Each row of a before or after table is a point. The points were changed in one or more steps. Then noise was added and the rows were shuffled. The steps act on how far a point lies along the listed directions, d1 being the first. What was done? A step turns or swaps two directions, mirrors them in a line or flattens them onto one, adds a multiple of one to another, or multiplies one. Angles are multiples of 10 degrees, from the lower direction toward the higher: turns from -170 to 170, lines from 10 to 170 but not 90. Use the fewest steps. Two steps may share a direction if one is a turn and the other turns, adds or multiplies; they go together, in the order done. Otherwise the lowest direction goes first.
(in the rows, 128 means zero)

Directions:
(1): [ 85 152  89]
(2): [171 168 105]
(3): [112 170 172]
Before, 13 rows:
[[142 129 160]
 [163  80 141]
 [128 119  83]
 [187  77  97]
 [144 135  90]
 [ 96 180 108]
 [133 101 176]
 [ 91  98 131]
 [ 80 114 163]
 [ 55  82 162]
 [ 81  78 196]
 [144  78  82]
 [177  93  82]]
After, 13 rows:
[[107 124 158]
 [158 118 139]
 [178 136 145]
 [160 172 100]
 [114  91 188]
 [211 177 122]
 [ 98  94 174]
 [144 165 117]
 [160 112 173]
 [ 91 113 132]
 [178 197  98]
 [ 89 126 130]
 [ 91 138  87]]
Steps: turn d2 and d3 by -150 degrees; multiply d3 by 0.4

Directions:
(1): [165  80 130  87]
(2): [114  90  75 156]
Before (14 x 4):
[[126 147 121 188]
 [107 143 106 119]
 [108 112  78 144]
 [128  89  68 158]
 [120 180 177 140]
 [181 157 193  74]
 [181  69 137  60]
 [156  37 143  87]
 [133 171 173  90]
 [125 126 108 127]
 [100  97  73 145]
 [100 154 119 177]
 [108 138 185  71]
 [192 131 185  44]]
After:
[[142 143 159  93]
 [108 131 184  70]
 [ 91 113  77 152]
 [143 150 167  82]
 [111 133 108 117]
 [178 159 196  77]
 [116 110 164 122]
 [122 116 108 158]
 [146 133 164 119]
 [106 117  82 150]
 [123 130 108 128]
 [114 113  80 170]
 [172 169 197  62]
 [141 116 113 176]]
Steps: flatten d1 and d2 onto the line at 110 degrees

Directions:
(1): [ 77 147 162  73 120 103]
(2): [112  46 127 113 153 123]
(3): [167 132 162  87 153 182]
(4): [118 148  58  93 164 135]
Before:
[[101 155 131 127 109 102]
 [129 111  83 118 155 158]
 [141 163 150 142  95 140]
 [153 128 148 173 119 137]
 [130 151 149 166 106 114]
 [127 169 136 171 108 128]
 [162 157 156 151 113 136]
 [142 123 146 112 137 158]
 [126 112 104 118 147 152]
 [152 174 106 100 130 144]
 [112 130 155 133 124 119]
 [136 108 120 111 137 123]
 [116 120  84 121 156 128]]
After (13 x 6):
[[144  70 206 187 101 119]
 [122  63 172 173 122 128]
 [ 87 183   8  81 167 135]
 [119  71 208 157  97  94]
 [156  99 134 131 142 154]
 [114 176   8  89 183 139]
 [118  89 208 194  83  96]
 [123  65 193 147  94 124]
 [143 114 192 155 115 138]
 [100 168  61  98 146 134]
 [134 157 104 110 130 121]
 [102 138 154 112 116 119]
 [102 117  46  52 174 122]]
Steps: swap d1 and d3; multiply d2 by -1; multiply d4 by 3

Directions:
(1): [147 128 140  93 188 123  68  88]
(2): [128 214 111 115  95 144  92 134]
(3): [123 113 133 201  96 123  84  83]
(4): [ 88 161  97 135 154  93 171  73]
(5): [116 161 206 154 154 164 151 124]
(6): [132 131  75 171 179 179 124 152]
Before, 13 rows:
[[120 132 112 152  88  79 147  95]
 [107  93  93 144 100 100  71  88]
 [139 108 112 125 159 131 138 100]
 [133 112  84 137  67  93 100  99]
 [123 141 173  54  90 179 160 218]
 [114 102  78 105 231 118 158  93]
 [130 104 115 142 115  88 112  57]
 [139 108 163 138 162 154 131 163]
 [118 165 150 171  53 110  86  91]
 [124  97 126 125 116  60  90  40]
 [142 206 139 128  99 133 102 137]
 [128 163 173 115  77 191 174 176]
 [133 110  66 133  86  93 167 161]]
After:
[[112 181 132 181  42 113  94  96]
 [169 100 160 123  86 127 122 183]
 [106 179  77  74  89 107 177  96]
 [158 111 154 150  67 139  86 145]
 [119 106  94 121 170 103 154 116]
 [138  81 183 189 106 138 104 115]
 [ 95 146  74  26  98  90 178 145]
 [137 229 109 130  85 125 101 130]
 [144  81 179 131 237 186 143 149]
 [148 124 183 159  82 131 127 132]
 [156 105 134 132 162 145 132 122]
 [129  84 153 161  90 162  62 135]
 [142  95 171 176 113 155 110 115]]
Steps: flatten d1 and d6 onto the line at 50 degrees; multiply d2 by 1.3; mirror d4 and d5 in the line at 50 degrees

Directions:
(1): [103  68 174  99 159  99  81 101 132]
(2): [107  94 134  94  79 101 155 188  88]
(3): [ 90 141  86 108 193 126 116 186 149]
(4): [116 210 168  93 134  95 117 121  98]
(5): [146 127 190 137 150 115 187 155 182]
(6): [200 129 105 110 114  74  90 147 158]
Before:
[[179 157  94 126 123  81 168 172 134]
 [129 151 153 119 122 116  53  54  81]
 [169 177 163 147  97 145  65  31 138]
 [173  66 137 184 124 154 155  77 182]
 [ 91 123  90 105 166 133  65  98 132]
 [111 165 114 139 187 150  81  98 123]
 [162 174 118 139 179  90 120 145 190]
 [ 81 155 211  84 112  96 147  84 107]
 [134 161  92  98 128 112  59 101 100]
 [152 224 142 144  87 113 204 158 119]
 [116 149 124 100 118 111 115 106 106]
 [149 130 165 120 124 106 101 138 144]
 [190 216 160 109 117 133  87  60 147]
 [154 110 165 145 102 148 110  76 131]]
After:
[[151 197 107 176  87 175 155 102  94]
 [ 83 154 123 147 172 172 131 124 110]
 [120 145 111 159 197 134 113 109 179]
 [143 163  87 141 133 152 115 111 133]
 [166  47  79 183  93 149 170 144 167]
 [149 177 128 200  72 220 153  58 135]
 [158 167 132 145 118 136 118 133 143]
 [ 79 178 118 104 160 136 110 118 121]
 [117 121 194 134 136 126 129  53 123]
 [175  83  91 142 165  96 120 122 166]
 [147 154 158 151  85 162 141  91 111]
 [173 166  97 184 100 232 163  74 162]
 [143 182  98 137  42 142 214 146 113]
 [139 143  95 130 106 134 148 124 129]]
Steps: add -0.5 times d3 to d4; turn d1 and d4 by 110 degrees; turn d2 and d6 by 50 degrees; multiply d5 by 0.4

Directions:
(1): [100 114  68 118  78 118 161  53 112 116 113]
(2): [132 118 162 159 154  57 165 126  82  74 120]
(3): [118 160 119 126  78 142 162 184 169  60 115]
(4): [ 76 114 123 110 147 134 143 168 100 159  42]
Before, 14 rows:
[[109 109 131 134 186 109 126 149  90 184 121]
 [111 134 153 120 169  89 123 121 107 132 118]
 [ 50 112  71  82 115 162 135 135 109 183  32]
 [ 50 120  99 120 111 101 179 140  77 112  27]
 [ 79 120  76  87 131 132 152  84 103 171  60]
 [127 120 147 107 153 128 138 135 115 163  94]
 [144 113 164 144 155 110 131 139 108 137 149]
 [135 144 167 161 150  74 137 143 107 101 142]
 [101 106  62  90  63 154 117  41 153 147 145]
 [ 67  87 123 108 161 120 111  84  86 183  67]
 [ 70  84  95 137 166  76 165  50  27 165  67]
 [ 77 148  98  91 133 196 134 176 158 171  73]
 [120  97  75 122  84  89 172  62 115  59 141]
 [126 115 126 136 158 151 104 162 140 189 104]]
After, 14 rows:
[[117 136 203 149 223 120 120 241  97 153  91]
 [103 142 122 130 133 123 164 207 134 111 105]
 [118 149 131 151 113  84 154 120 116  93 135]
 [168  85 163 136 201  97  85 106  97 154 179]
 [110 129  98 133 108 149 143 173 154 135  87]
 [ 79 113 133  98 177 157  99 182 103 209  46]
 [ 89 129 180 117 170 145 104 214 139 137  70]
 [ 84 102 148 127 189 105 118 144  59 189  53]
 [128 131 134 136 106 123 159 149 133  93 137]
 [ 75 129  88  96 142 170 139 128 125 182  72]
 [152 112 171 112 175 150  53 137 149 191 174]
 [117 136 157 100 202 137 110 178 117 186  81]
 [106 152 146 116 140 104 136 154 137 104 108]
 [123 132 139 104 126 135 156 159 133 131  88]]
Steps: turn d1 and d3 by -130 degrees; multiply d2 by 0.7

Directions:
(1): [162 144  94 194 142 131 169 169 179 115 177 142]
(2): [156 110 150 125 160 135 128  51 174  60 129 106]
(3): [152 117 127 126 187  85 143 133  88 105  98 209]
Before, 11 rows:
[[112 128 126 134 127 135 123 152 132 167 142 123]
 [136 139 108 138 131 107 127 168  87 156 120 168]
 [118 131 132 124 115 142 116 134 115 123 115 110]
 [127 123 136 123 127 137 122 128 126 139 141 132]
 [132 126 137 108 122 139 122  94 134 115 148 102]
 [133 126 124 136 116 135 144 147 127 127 134 131]
 [123 144 124 156 120 147 148 136 156 133 157 104]
 [137 142 116 167 122 130 133 119 168 112 159 116]
 [132 123 147 124 123 135 116  95 132 109 117 101]
 [136 127 130  93 162  96 135 151  76 142 102 202]
 [132 133 141 151 118 153 133 130 152 134 150 107]]
After, 11 rows:
[[143 136 118 139 121 144 139 120 157 117 173 103]
 [137 154 105 188 125 147 167 164 175 134 181 114]
 [133 126 125 135 118 133 144 147 124 127 132 133]
 [128 124 134 125 128 136 124 131 127 139 143 134]
 [123 134 125 136 118 141 124 144 120 123 122 116]
 [148 151  99 195 122 134 149 142 188 113 181 119]
 [116 128 122 140 134 131 128 159 130 166 143 134]
 [140 131 132 150 121 140 130 115 152 111 139  99]
 [117 122 138  85 134 100  98 124  48 152  76 166]
 [145 143 122 183 121 154 153 158 172 136 173 116]
 [102 101 180   7 157  91  85  77  21 137  37 185]]
Steps: turn d2 and d3 by -20 degrees; add -1.5 times d3 to d1

Directions:
(1): [132 156 185 134 172 132 167  79 138 184  63 137 146 104]
(2): [143 103 171 170 125  38 107  77 132 122 172 134 103 113]
(3): [134 122 128 123  85  98 235 147  76 135 132 147 106 141]
(4): [143 181 159 165 153 156 155 164 189 111 174 174  95 149]
(5): [ 80 148 111 187 129  93 126 126 125  72  65 150 154 179]
(6): [141 104 151 194 138 160 158 139 124 110 132  26 130 131]
Before, 14 rows:
[[117 123 133 143 120 105 150 134 102 103 108 120 124 142]
 [ 96 160 120 122 117 106 150 138 129 122 106 187 135 152]
 [124 130 141 167 141  80 110  96 142 119 112 128 135 136]
 [106 153 146 165 157 136 140 126 151 125  90 144 133 148]
 [129 105 119 123 113 112 110 126 105 117 127 106 127 118]
 [135 130 152 108 145 128 103  93 113 157  79 104 144 108]
 [156 122 143 155 131 105 113 113 138 124 176 108 108 122]
 [112 123 116 155 131 118 112 133 126  89 107 109 157 144]
 [141 135 163 139 146 121 146 105 127 153 114 122 113 116]
 [134 129 157 140 133  76 141 107 128 141  96 169 124 124]
 [128 143 137 115 125 103 119 125 136 116 158 178 104 117]
 [142 114 145 120 145 110 106  87 119 153 109 103 155 104]
 [113 130 126 172 119 117 181 134 123 111 103 114 138 138]
 [111 134 109 123 126 119  84 120 150 115 106 142 135 125]]
After, 14 rows:
[[137 135 135 179 130  97 122 122 140 100 154 121 115 147]
 [108 154 118 165 158 134  81 125 168 101  92 129 152 152]
 [122 132 143 124 172 141   8  83 155 132  81  92 160 109]
 [121 113 119 134 106 103 136 132  96 108 114 117 127 132]
 [129 143 159 153 163 129 101  99 151 139 104 119 125 120]
 [111 163 121  91 115 138 183 151 120 151 111 184 130 139]
 [119 134 132 130 114 123 198 150  90 117  97 128 121 146]
 [121 150 146 143 149 111 126 122 146 132  72 173 139 137]
 [122 138 127 148 116 148 220 149 115 133  98 115 135 133]
 [123 150 135 121 121 101 142 131 130 111 146 188 105 128]
 [110 135  96 113 132 148  53 133 166 110 114 133 140 125]
 [116 155 136 135 177 191  89 138 179 138 104 124 139 131]
 [121 123 132 146 168 117  32  84 154 120  96 100 174 118]
 [115 130 104 132 131 157 118 155 129  97 110 107 158 143]]
Steps: turn d1 and d3 by -30 degrees; multiply d3 by 2.5; turn d2 and d5 by 60 degrees; turn d4 and d5 by -20 degrees

Directions:
(1): [ 56 151 148 122  56 130 147 143 120  51 108 146 118 112 157 190 140 121]
(2): [122 142 187 125 129  81 156 122 197 106 161  42 136 124 105 124 146 177]
Before, 13 rows:
[[199 107 122 141 188 132 108 105 150 187 158 134 130 134 100  73 123 148]
 [ 90 184 197 109  94  47 162 109 225  52 156  38 151 108  92 185 157 168]
 [101 129 180 128 130  89 167 118 185  91 121  79 116 130 127 173 128 171]
 [108 119 121 122 111 124 115 127 136 110 126 135 124 104 124 141 111 130]
 [111 117 151 131  92 119 118 131 173  86 146  91 103 122 110 140 139 146]
 [216 107 122 143 230  96 111  87 156 223 177  86 176 158  80  60 134 155]
 [180 113  49 133 163 145 110 123 104 201 102 201 125 139 105  72 105 109]
 [160 118 123 106 180 120 133 115 148 183 174 105 134 151  91  85 107 147]
 [165 125 139 117 171  92 118 114 176 148 139  77 148 136  80  87 130 154]
 [146 147 135 152 161 115 142 124 120 171 156 110 131 132 119  86 129 147]
 [ 20 170 170 123  41 117 173 139 144  13 111 125 111  98 144 212 131 127]
 [188  98  33 124 164 176  75 155  70 196 132 220 112 146 126 114  83  80]
 [142 122 162 132 160 116  93 127 148 149 120 102 122 115 119 105 127 129]]
After (13 x 18):
[[147 116 163 132 176  90 152 112 193 141 134  67 123 139 112 133 119 173]
 [141 108 143 136 125 119 111 125 178 119 156  80 110 128  99 110 135 149]
 [144 142 115 152 160 132 134 129  92 182 139 141 128 132 127  87 121 129]
 [147 116 142 133 163 131  87 131 127 160 113 128 116 117 124 103 120 116]
 [180 104  88 143 168 161  94 115  99 181 129 197 123 132 124  92 118 114]
 [123 130  47 132 105 160 115 137  78 146  77 237 110 125 136 121 110  91]
 [108 122  50 116  88 180  95 169  58 112 108 244  99 129 158 180  94  69]
 [208  94  59 146 211 150  84  96  75 232 136 189 161 160 111  76 112  96]
 [ 69 165 210 125  97  73 184 123 212  49 158  33 126 108 100 164 140 177]
 [158 114  87 107 172 151 117 119 101 189 155 161 127 152 105  89  92 115]
 [109 122 127 125 118 118 118 123 147 110 132 121 125 107 121 136 115 138]
 [181 112  98 117 182 119  98 114 134 178 122 122 145 143  91  77 116 125]
 [172 156 172 118 179  48 137  92 234 142 178  19 160 130  60 114 138 175]]
Steps: turn d1 and d2 by 50 degrees
